Rows are points. Any point is a mix of the corners, with weights that add up to 1. It lies inside the corners' shape when no weight is negative. Say inside or outside, and name the corners with a negative weight.
In the rows, 128 means zero.

Corners:
(1): [143 106]
(2): [ 73 149]
(3): [137  73]
Points:
[114  87] -> outside (1)
[135  77] -> inside
[117 121] -> inside
[ 84 140] -> inside
[ 72 161] -> outside (3)
[136  83] -> inside
[120  83] -> outside (1)

Corners:
(1): [125  92  58 113 158 188]
(2): [148  80 192 192 143  75]
(3): [161 187 148 106 168  79]
(4): [ 71  89 154 120 135 109]
(5): [148 157 111  90  40 123]
(6): [168  99 151 132 153 175]
(7): [107 159 189 186  59 151]
Points:
[117 117 171 160 155 122] -> outside (5)
[152 145 120 120 121 133] -> outside (4)
[122 129 121 111 111 153] -> outside (2)
[131 145 160 123 120  99] -> outside (1)
[103 117 150 121 138 107] -> inside

Corners:
(1): [120 142 113  91  50  91  70 170  93]
(2): [153 103  65  78 141 194 107 171 157]
(3): [174  84 173 183 151 167 129 128  78]
(4): [131 149 121 142 142 112  54 114  99]
(5): [ 81 178  84 130 127 185  85 121 132]
(6): [ 59 155 111 145 137 119 159 119 156]
(7): [158 179 138 157  57  77  61 116 101]
(8): [120  77  46 163 168 203 101  87  92]
(9): [170  88 162  97 105 164  70 122 152]
(10): [ 89  92 137 167 102 115 139 197 159]
Points:
[ 47 191  33 110  83 125 104 154 146] -> outside (3, 4, 9)
[143 120 134 143  97 116  96 141 117] -> outside (5)
[139 129 122 136 130 155  96 120 105] -> outside (10)
[116 105 118 126 148 168 117 129 150] -> outside (1, 7)
[134  98 131  95 129 184  93 162 146] -> outside (6, 7, 8)
[118 132 134 152 100 129 106 127 118] -> outside (2, 4)
[103 117 112 140 116 147 130 146 142] -> outside (4)
[117 137 107 126  95 122  91 149 101] -> outside (9)

Corners:
(1): [108 108 136 101 119 159 173 145 124  95 135 150  75  87]
(2): [142  82 112  97 148 112  76  92 101  74 151 107  63 126]
(3): [148 159 183 128 108 180 169  75 208 147 129  77 148 167]
(4): [112 134  96 172 103  67  58 173 196 141 138 152 169 105]
(5): [ 72 200 103 131 106  63  40 160 202 170  59 144 182 114]
(6): [125  80 169 103 175 134 156 111 118  73 128 107 138  72]
(7): [ 83 155 141 160 134  62   7 193 198 134  85 142 141 157]
(8): [ 84  72  88 126 157  56  99 165 177 115 146  47  91 149]
(9): [194 155 129 140 142 164 170 142 213 109  87 104 157 116]
(10): [119 118 130 171  96 177 124 127 114 108  74 127 122  93]
(11): [151  81 157  86  80 145 148 145 119  64 115 101 126  92]
(12): [176 156 138 152 136 125 176 142 131 158 127  87 127 146]
(13): [109 108 102 112 160 120 120 152 107  32 192  54  95 133]
(14): [144 170 170 173  85 117 141 115 141  98  80 141  92  65]
(15): [150 150 134 156 102 134 202 106 149  97  85 146 142 146]
Points:
[135 155 128 151 103 127 131 145 172 124 101 112 130 126] -> outside (2, 6)
[146 109 143 121 129 145 155 127 132  90 126 101 101 117] -> outside (4, 5)
[138 134 119 145 117 105 112 152 160 122  78 148 132  98] -> outside (3, 13)
[ 77 124 134 122 166 115  91 125 118  97 165  72  65 128] -> outside (4, 9, 11, 15)
[112 119 125 138 124 119 122 133 191 135 101 135 142 123] -> outside (11, 12, 13, 14)
[127 128 128 134 131 110 110 138 146 105 122 109 115 129] -> inside
[122 125 128 140 120 115 121 142 156 111 120 129 130 109] -> inside

Corners:
(1): [123  86 176 117 134 102  81  96 145 111 111 138 138 188  77 159 152 178
 120 163]
(2): [ 87 146 180 110 181 125 102  97  81  86 101 208  59 122 149 148 142  70
 176 107]
(3): [124  93  93 166 111  99 128  70 199 122 140 124 116 114 176 132 170  72
 132 116]
(4): [154 179 109 105 131 114 103  94 117  73 121 140  49 103 183 115 171  90
 156 145]
(5): [112 132 114 140 104 137 128  69 117 163 167  92 110 158 129  70 135 150
 109 158]
(6): [159 176 107 114 160 119  92  92 140 129 121 130  95  56  92  75 204  80
 107 121]
(7): [ 82 174 164  78 173 101 149 129 146 127 156  88 138 171  79  90 121 112
 152 152]
(8): [145  95 164  71 117  69  93   7  70 120 125 131 155 182 147 166 151 118
 157 139]
(9): [171 123 116 146 126  94 116 104 116 132 177 118  55  95 118 123 132 157
 121 138]
(10): [201 133 128 168  98 141 122 156 191 157 125 176 128  90 104 127 192 124
 132 128]
(11): [113 134 156 114 172 145 134 177 129 105 184 125 181  89 135  44 168 106
 168 169]
(12): [166 105 130 124  86 139 147 127 175  85 173 151 129 113 111  73 104 132
 124 115]
(13): [149  84  66 121 139 127 181 154 136 110 147 146  61 144 160  97 135  86
 152 120]
(14): [ 71 116 129 116 136 125 147 122 184 188  97 135 102  73 149 146 137 200
  98 136]
(15): [177 127 112 116  94 146  93 112 143  94 139  95 127  61 124  72 162 100
 224 134]
(16): [138 111 111 130  89 120 128  40 130  77 117 123 159  73 116 159 194  67
 141 183]
(17): [122 178  91 127 195 149 136  57 151 140 151 103 202 139 149 138 234 111
 182  69]
(18): [105 141 110 127 184 127 105  44 152 149 135 183  93 112 154 121 106 127
 128 154]
(19): [ 65 141  99 128 152  76 125 171 110  91  50 146 139  95 110 141 103  99
 125 172]
(20): [ 75 117 100 100 102  72 151 153 144 125 164 169 105 140 107 120 165 151
 167 122]
(21): [157  99  90 100 121 196  94 159 113 105 181  91 148 143 196 142 155  31
 157 148]
Points:
[135 122 122 120 123 119 124 108 137 114 142 128 121 117 129 112 158 111
 144 135] -> outside (18)
[125 126 124 125 134 117 130 106 146 128 135 147 114 123 132 126 150 124
 122 139] -> outside (15)
[114 134 124 106 148 117 120  95 124 101 142 138 127 133 134 106 151  91
 141 139] -> outside (9, 10, 14, 15)
[139 141  42 146 113  78 167  33 143 160 131 154  67 100 167 129 155 118
  85 109] -> outside (1, 2, 7, 11, 15, 21)
[136 128 130 110 131 112 124 126 140 101 130 128 123 118 120 124 164 103
 153 133] -> outside (5, 18)

Corners:
(1): [107 125 173 128 142  46  66 168 122 195  81 138 104  92 126  79 166  80
 117 102]
(2): [ 67 206  78 183 129  89 123 131  90 158 153 147 150 123 157 183 137 176
 192 107]
(3): [109 133  86 151  84 117 110  75  65  98 152  92 138 142 109 172 152 110
 190 162]
(4): [154 108 173 132 210  40  96 177 150 145 171 112 101  95 153 102 127  87
 113 153]
(5): [ 91 177  91 117 109  72 120  66  77 112 142 161  89 142 174 203 130 134
 127 129]
(6): [108 145 111 163  95  88 110 132  79 101 159 127  99 102 151 206  37 104
 153  75]
(7): [203 109 126 133 127  91 177  98 141  97  88 137 146 102 129 116  94 138
 138 192]
(8): [132  78 140 139 141 161 157 145 173 133  66 120 137 131 134 180 130 136
 127 150]
(9): [114 144 134 114 215  78  24 181 146 160 100  73 148  69  94  74  79  70
  63 134]
(10): [158 139 161 106  81 127 187 128 104 137 154 109 150  86 132 167 111  85
 111 171]
(11): [177  64 110 147  99 167 188 120 171 121 145 166 124 127  96 138  97 149
  81 150]
(12): [178  82 172  60 104 148 142 123 168 100 115 159 200 150 152 121 110 173
 147 157]
(13): [147 192 104 146  76 133 106  46 101 143 151  97  84  80 141 170 146 154
 175 124]
(14): [138 113 162 144 175  19  29 155 132 157 128 102 168  90  88 139 155 117
  45 133]
(15): [122 117 181 165 220  71  57  96 121 149  86 163 155  57 153  80 136  59
  81 130]
(16): [188 141 142 144  64 163 158 145 106  94 136 143 110 119 160 154 102 146
 117 206]
(17): [178 136 140 150 127 124 205 144 145  76 126 129 151 139 178 114 127 135
 108 125]
(18): [ 62 152 150 138 102 117 169  88  73  58 139 127 111  84 100 155  99 196
 137 123]
(19): [ 73 162 146 167  83 116 142  56 170  79 134 150 138 125 138 154 123 102
 148 175]
(20): [ 68 134  65 160  71 105 165 100 108  86 140 109 129  65 207 158 115 152
 181 142]
(21): [152  72 149 158 122 125 158 113 156 148 121  96 181 175 151 126  79 159
  99 182]
Points:
[133 126 131 138 113 123 145 115 127 119 125 124 135 117 144 141 109 130
 134 150] -> outside (14)
[131 135 133 136 119 104 144 113 117 108 131 130 129 112 142 146 114 134
 126 144] -> inside
[120 123 137 134 134  94 125 124 126 125 124 125 145 113 131 140 122 122
 128 141] -> outside (13, 16)
[143 122 133 137 134  98 119 128 114 129 127 123 133 101 137 140 117 124
 117 143] -> outside (19)
[152 114 156 127 142  95 115 128 138 127 121 124 124 108 125 122 115 106
 101 147] -> outside (2, 20)

Corners:
(1): [109 133 136 137 130 168 138 131 101 151  95  52 106 111  95 159 134 130
 146 165]
(2): [122 126 143 173  71 118  62 135 105 148 140 113 134 118 101 131 147 164
  72 105]
(3): [122 162 148 120 161 136 146 118 170 128 144 137 159 144  54 153 137  49
 111 107]
(4): [122  86 149  68 164 123 194  90 125 148  97 176 141 116 184  46 125 115
 147 145]
(5): [ 96 120 146 120  81  61 121 103 153 165 110 202 152 132  66 101  98 181
 144 121]
(6): [160  86 145 182  74 142 142 119 150 155 145 132 149 165 102 125  95 141
 122 127]
(7): [143 152 166 145 142 177 147  93 167 163  78 169 125 168 125 152 141 126
 126 120]
(8): [114 141 182 155  99 105 132  71 138 139  99  81 142 116 180 105  67 154
 157 135]
(9): [185 111 102 166  74  90 156 144  90 188  35 112 214 123 129 107 143 134
 203  66]
(10): [163 142  89 214 195 154 164 168 106 190  60 172 124  24 119  93 197 160
 179 141]
(11): [105 140 142 146  80  96 134 118 141  90 113 129 181  95  89 153 161  77
 110 169]
(12): [121 100 102 127 151  57 137 130 111 174 136 175 119 158 193 153 142 136
 135 140]
(13): [152 131  80 157 131 157 161 131 138 148  81 135 211  96 140 124 156 149
 197 125]
(14): [183 157  96 113  72  78 205 139 113 202 176  72 172 150 144 103 140 127
 133 182]
(15): [148 102 201 135 117  72 137 171 123 119 120 100 190 146 103 164 220 187
 186 194]
(16): [ 79 132 114 140 126 115 193 104  91 159 112 117 151  60 128 138 109 145
  99 115]
(17): [ 85 140 110 153  32  48 125 162  74 112 118  98 157 197 117  82 145 147
 121 129]
(18): [101 117 145 138 154 146 103  67 214 148 112 110 120 180 144 116  70 146
  52 134]
(19): [180 125 149 151 102  77 165 123 165 168 129 129 115 129  86 173 211 142
 171  92]
(20): [196 145  95 140 148 143 178 104 116 124 110 119 148 105 122 151 125 127
 118 118]
(21): [158 130 119 140  81  93 162 159 143 129 100 129 149  99 148 158 121 146
 137 112]
Points:
[128 124 122 144 127 124 140 124 124 156 104 127 149 134 137 112 118 151
 131 133] -> outside (11, 19)
[120 105 140 129 173 128 197 109 109 189  88 149  74 127 205  69  87 202
 147 187] -> outside (2, 3, 9, 11, 13, 19)
[126 121 135 142 121 118 150 115 133 148 114 135 137 115 131 122 133 153
 131 146] -> outside (3, 9)
[144 148  77 129 119  94 166 113 123 178 113 157 161 130 134 102 141 112
 113 106] -> outside (1, 6, 8, 15, 21)

Corners:
(1): [ 84  37 101 120 150  75  70 122 118 170  97 133 181 150  95 193 171 129
  88 140]
(2): [134 139  71 116 138 184  71 124 166  90 119 105 180 143 160  83 173  90
  71 177]
(3): [ 80  55 163 172 117 131 129  77 187 171 145 117 133 200 116 169  94  87
 175 135]
(4): [130 143 149 117  58 205 122 182 178  87 123  52 104 135  88 119 121 135
  51 137]
(5): [ 73 148 104 109 162 211 135  76 107 117 148  67 107  92 166  75  94  86
 153 214]
(6): [127  50  55 154 164 122 192 101  77 118 101 114 132 163 113  93 169 157
 130  71]
(7): [130  55  95 148  85 166 204 205  91 113 111 139 127  98  87 174 147 142
 144 107]
(8): [152  80 173 153 128 122 153 125 115 178  85 108 163 182  98 115 158 114
 179  99]
(9): [136  73 138  83 129 200 176  94 189 167 125 146 135 192 113  85 156 111
 133 123]
(10): [186 129 133 109 186  99 110 106 182  90 175  60 148  93 178  87 188 142
 161 127]
(11): [168  70 100  89  93  69 125 117 169 132  75 167 177 111 154 116  97 125
  94 135]
(12): [ 94 132 133 109  57 154 112 181 125 112 192  93 113 118 149  81 131 114
 108 166]
(13): [136 111 187 107 153 176 171 153 134  84 136  92 126 185 186 112  86 142
 114 166]
(14): [181 160 107 138 156  87  70 130 127 116 135 167  97 125  93 118 114 153
  76 165]
(15): [ 57  56 108 116 121 143  87 179 166 121  83 102  83 196 124 145  96  75
 112 131]
(16): [ 62 161 103 110  88 186  86  77  92  60 154 137  69  87 162 182 136  86
 128 192]
(17): [155  41 176 146 101 108  80 192  96 195 126  63 142 151  79 132  75  43
  58 129]
(18): [122 152 147 131 168 128  92 121 152 120 149 140 137 164  95 159  86 118
  84  79]
(19): [ 99  75 122 112  70 208  69 112 132 155 108 155 104 165 133 118 103 171
 131 113]
(20): [142  65 194 181 163  96 145 104  97 139 134 195 141  95 109  83 168 164
 169  75]
(21): [ 73 154 134 184 181 123 102  90 155 176 129  85 123 133 193 163 194 105
  78 154]
Points:
[ 84 125  86 152 178 157  96  78 154 124 135 155 102 127 105 156 176 143
 115 115] -> outside (8, 11, 12, 13, 17)
[125  82 141 144 141 124 128 119 121 133 123 141 135 134 120 114 143 136
 130 112] -> inside
[134 101 113 134 151 132 119 116 147 130 105 116 149 143 115 130 148 102
 107 131] -> outside (12, 13, 19)
[124 100 141 125 119 139 113 131 146 133 125 127 135 134 129 129 124 118
 115 141] -> outside (6)
[113  52 112 128  95 126 121 117 138 138 123 130 116 122 105 120 124 119
 147 134] -> outside (2, 8, 13, 18, 21)
[128  94 142 130 127 144 111 125 151 138 115 115 131 135 132 126 136 111
 123 153] -> outside (6, 12, 18)
[134 118 127 127 127 143 111 134 143 120 129 114 125 140 118 122 129 125
  99 139] -> inside
[114  86 119 138 119 140 131 135 139 132 107 146 135 164 117 126 139 142
 108 115] -> outside (5, 10, 16, 17)

Corners:
(1): [ 77 182 149  92  41 168 104 154 171  91  61 194 118 146 102 112 143  81
 127  26]
(2): [118 122 117 140 141  87 111 168 136 128 149 136 153 117 120 111 105 115
 102  58]
(3): [ 97 156 143 133  58  91  82 143 135 119  83 232 129 120 132  92 130  82
 165 126]
(4): [131 119 165  95 123 167 126 109  77  90 152 144 111 101 152 132 108 158
 113 143]
(5): [ 97 163 161  87  97 156 112 132  85 126  62 193 103 150  98  45 145   7
  69 112]
(6): [ 69 129 134 113 155 140 136 137 103 117 106 100 137 145 113 100 159 116
 165 154]
(7): [ 84 134 124  93 178 138 172 108 115 142  96 130  95  84  88 131 158 179
  79 158]
(8): [129 184 115 105 142 142  96  88  82 159 111 109 163 110 115 131 124 154
  99 169]
(9): [131  96 123  91 119 128 145 117 118 124  52 133 132 149 107 141 108 155
 141 162]
(10): [130 128 159 125 136 167 166  66 136 154  93  84 155 112  84 131 138 146
 105 176]
(11): [125 164 143  70  40 143 117 134 131 158 124 170 164 118  75 109 162  67
 114  97]
(12): [108 131 141 109 106  89  67 167 152 130 133 131 123 156 156 111  68  57
 130 142]
(13): [ 70 103 101 150  66 105  91 153 105 156 156  83 134 149  93 116  81  96
 134 112]
(14): [107 138  78 106  87 104  77 121 146 114 130  87 139  79  92  59  98 111
 149 148]
(15): [132  94  95 162  36 131 151 179 103 163 158  42  99 135 147 115  98  76
 147 133]
(16): [ 76  99  87 112 164 142 159  86 113 122  69 127 169 158 127 150 163 114
  61 169]
(17): [104 119 121 110 109 111 135 139 148 194 202 133 117 147 146  22  54 109
 145 107]
(18): [ 68 141 112 134 169 130 202 145 124  99  75 151 153 141 107 116 107 143
 108 194]
(19): [120 145 123 111 151 175 164  93 116 119 110 175 103 155  84 122 131 107
 165 160]
(20): [ 78  96 112 112 185 170 171 105  99 193 121 105 159  90 135 134 105 131
 136 162]
(21): [120 109 113 129  74 166  42 191 177 183 150  78 151 164 108  58  84  77
 133 147]
Points:
[105 128 120 112 113 146 118 133 127 144 119 115 138 136 113 105 114 109
 119 138] -> outside (3)
[101 136 129 104 126 126 112 124 117 134 100 126 139 100  99 107 124 127
 112 153] -> outside (1, 15, 16, 17, 19)
[ 90 117 121  98 106 138 127 128 138 167 101 120 138 124 121  86 122  89
 132 141] -> outside (2, 4, 8, 13, 18, 19)
[115 141 143 113  80 125  99 146 132 132 122 127 134 134 116  94 105  95
 127 120] -> outside (7, 16, 19, 20)
[104 128 119 120 122 134 125 130 122 128 106 127 132 127 113 114 119 113
 121 135] -> outside (11, 17)
[101 124 122 123 102 136 114 132 124 147 124 110 140 134 105 109 110 108
 122 137] -> inside
[ 91 122 121 119 127 153 137 115  97 126  88 103 132 120 117 125 128 133
 111 169] -> outside (2, 11, 12, 17, 19)
[103 130 119 114 101 138 130 140 120 142 119 131 124 129 113 100 121 108
 125 124] -> outside (10, 12)

Corners:
(1): [101 126 110  85 131  85 197 139 183 123 141 204  39 148 123 132 174 145
  97 209]
(2): [129  87 157 132 160 157 130 145 157 114 143  97  86  86 125 150 125 173
 118 105]
(3): [141 100 122 149 119 100 199 150 124 140 142 140  78 109 165 137 221  99
 151 169]
(4): [135 132 126 137 169 106  61 115 153 103 157  93 148  94 119 154 132 156
 166 117]
(5): [ 99 112  62 114 158  68  70 187 105 230 141 217 123 225 116 123 117  78
 137  83]
(6): [160 170 172 139 144 147  53 144 107  95 157 122  92 107  82 105  86 115
 127 147]
(7): [154 147 139 144 157 175 149  89 112 105 138 141 169  98  54 100  90 145
 126 133]
(8): [115 104 162 124 155 182 110 153 174  98 140 118 178  93 115 139 111  88
 175 168]
(9): [125 102  76 103 180 145 125 138 134  56 109  97  82  98 115 110 102 132
 150 142]
(10): [ 91 143 148 130 129 133  78 124 119  93 129  86 155 187 134  94  98 151
 163  68]
(11): [205 170 170  99 204 135 136 128 156  97 124  60 133 160  48  89 105 136
 158 144]
(12): [175 165 145 152 162 160 103 128 158  95 117 109 140 152 143 149  78 131
  89 164]
(13): [ 94 154 170 108 178 119 113 119  74 131 134  84 156 106  98 159  86 138
 158 147]
(14): [188 139 157  91 154 189 116 104 115  87  93 108 172 115 101 133 104 186
 184 148]
(15): [139 169 105 130 117 102 229 138 184 152 118 147  31  94 158 103 147 121
 160 143]
(16): [ 54  52  86 147 126  77  84 132 157 249 108 161  96 177 150  86 147 118
 133 144]
(17): [136 146 133  59 174 186  82  94 101 122 159  76 181  97 133 106 136  91
 125 126]
(18): [ 89  37  89 118 144  52  67 116 126 225 193 193 110 243 157 104  77  93
 135 106]
(19): [127  90  97 114  56  72 164 169 140 139 139 125  94 105 160 126 147 125
  99 135]
(20): [122  80 146 128 101 106 175  76 189 126  95 162  76 110 122 169 185  64
 120 153]
(21): [139 135  79 120 106 165 154 107 153 155 163  89  71 124 103 171 163 106
 136 157]
Points:
[ 98  82  97 133 137  76 119 155 136 177 136 197  88 200 106 126 119  77
 107 175] -> outside (2, 4, 10, 14, 15, 17)
[146 148 141 116 150 154 125 131 132  93 147  96 127 114 113 127 109 138
 150 142] -> outside (5, 16, 20)
[134 127 137 115 155 143 122 126 140 121 138 114 131 119 113 124 121 123
 140 140] -> inside
[149 132 138 114 154 139 126 124 139 117 129 108 123 131 104 123 119 135
 146 138] -> inside
[130 116 121 122 139 128 120 129 147 128 136 130 110 131 126 119 132 116
 137 138] -> outside (13)
[132 121 117 125 135 123 144 129 141 135 142 127 100 125 125 134 153 119
 139 150] -> inside
[141 120 132 118 145 129 139 123 147 125 137 124 109 111 114 129 129 123
 136 159] -> outside (5, 10)
[ 98 121 129 103 138 127 105 138 113 187 161 140 135 172 102  79  84 137
 150 108] -> outside (3, 4, 9, 12, 20)

Corners:
(1): [130 111 146 112 141 132 147 123 135 103 140 142 137 110 133 117  65 134
 152 136]
(2): [128 120 146 131 129 147 128 146 149 107 123  85 123 139 154 138 147 136
 136 118]
(3): [128 134 126 141 139  88 117 154 130 107 127 134 138 129 116 145 148 131
 107 127]
(4): [141 117 116 123 145 123 132 151 124 122 169 136 131 148 113 123 114 127
 116 105]
(5): [153 119 139 134 126 141 130 148 155 112 122 113 141 126 110 114 133 104
 111 118]
(6): [133 135 138  96 135 116 150 145 135 156  99 132 144 108 144 117 132 117
 109 249]
(7): [107 120 145 126 103 102 128 159 136 138 146  90 122 135 120 135 114 126
 147 126]
(8): [139 121 113 134 133 128 113 132 134 120 150 137 111 116 128 141 120 108
 112 120]
(9): [136 119 105 117 136 139 115 160 109 136 108 135 130 111 117 152 140 127
 129 127]
(10): [137 108 138 141 139 142 115 100 134 124 116 123 146 110 135 112 150 141
 107 116]
(11): [139 151 150  79 112 141 126 151 125 114 114 117 103 118 110 117 148 149
 109 197]
(12): [130 156 124 128 104 138 122 103 131 114 120 135 108 160 110 146 127 123
 120 131]
(13): [129 147 109  99 125 114 126 156 143 137 118 132 125 115 178 126 144 130
 143 107]
(14): [ 92 124 146 124 138 138 127 117 152 103 136 133 127 132 127 135 139  83
 161 116]
(15): [145 115 148 121 142 134 151  99 149 130 115 127 119 111 127 131 159 129
 107 106]
(16): [112 150 109 146 144 129 124 167 144 135 118 140 125 111 113 135 150 140
 104 116]
(17): [132 174 117 118 110 127 146 142 117 110 198 118 126 123 134 150 102 106
 170 109]
(18): [128 135 150 137 142 127 133 150  90 113 134  99 119 137 148 112 140 104
 121 116]
(19): [ 92 134 119 109 132 121 115 106 149 112 126  87 137 124 112 157 132 131
 101 111]
(20): [130 123 123 120  71 134 143 157 121 109 110 145 131 131 140 139 149 146
  96 178]
(21): [141 129  72 134 102 129 137 154 146 108 123 134 119 124 136 125 127 132
 151 128]
Points:
[129 131 140 118 129 130 129 133 132 120 130 121 126 125 125 132 134 126
 120 133] -> outside (21)
[132 139 122 120 120 125 129 152 125 123 132 121 126 126 130 130 126 131
 123 145] -> outside (14, 15)
[129 126 127 122 128 131 129 134 135 120 129 127 126 124 128 134 135 123
 124 125] -> inside
[134 131 130 124 136 128 130 142 130 124 135 126 125 123 127 128 131 121
 134 124] -> outside (19, 20)
[128 119 126 118 134 120 129 148 134 125 126 129 132 113 131 124 128 128
 121 132] -> outside (2, 12, 17)
[144 139 145 101 116 124 142 140 145 112 147 135 106 122 146 134 108  86
 194 150] -> outside (4, 10, 16, 18, 19, 20)
[130 126 127 122 127 130 129 134 141 120 129 127 130 122 123 133 130 127
 123 129] -> outside (18)
[136 134 122 121 127 131 133 138 133 119 126 128 127 122 133 132 134 130
 118 137] -> outside (7, 14)
[122 129 128 123 129 129 127 134 139 117 131 116 128 128 125 136 133 123
 122 123] -> inside
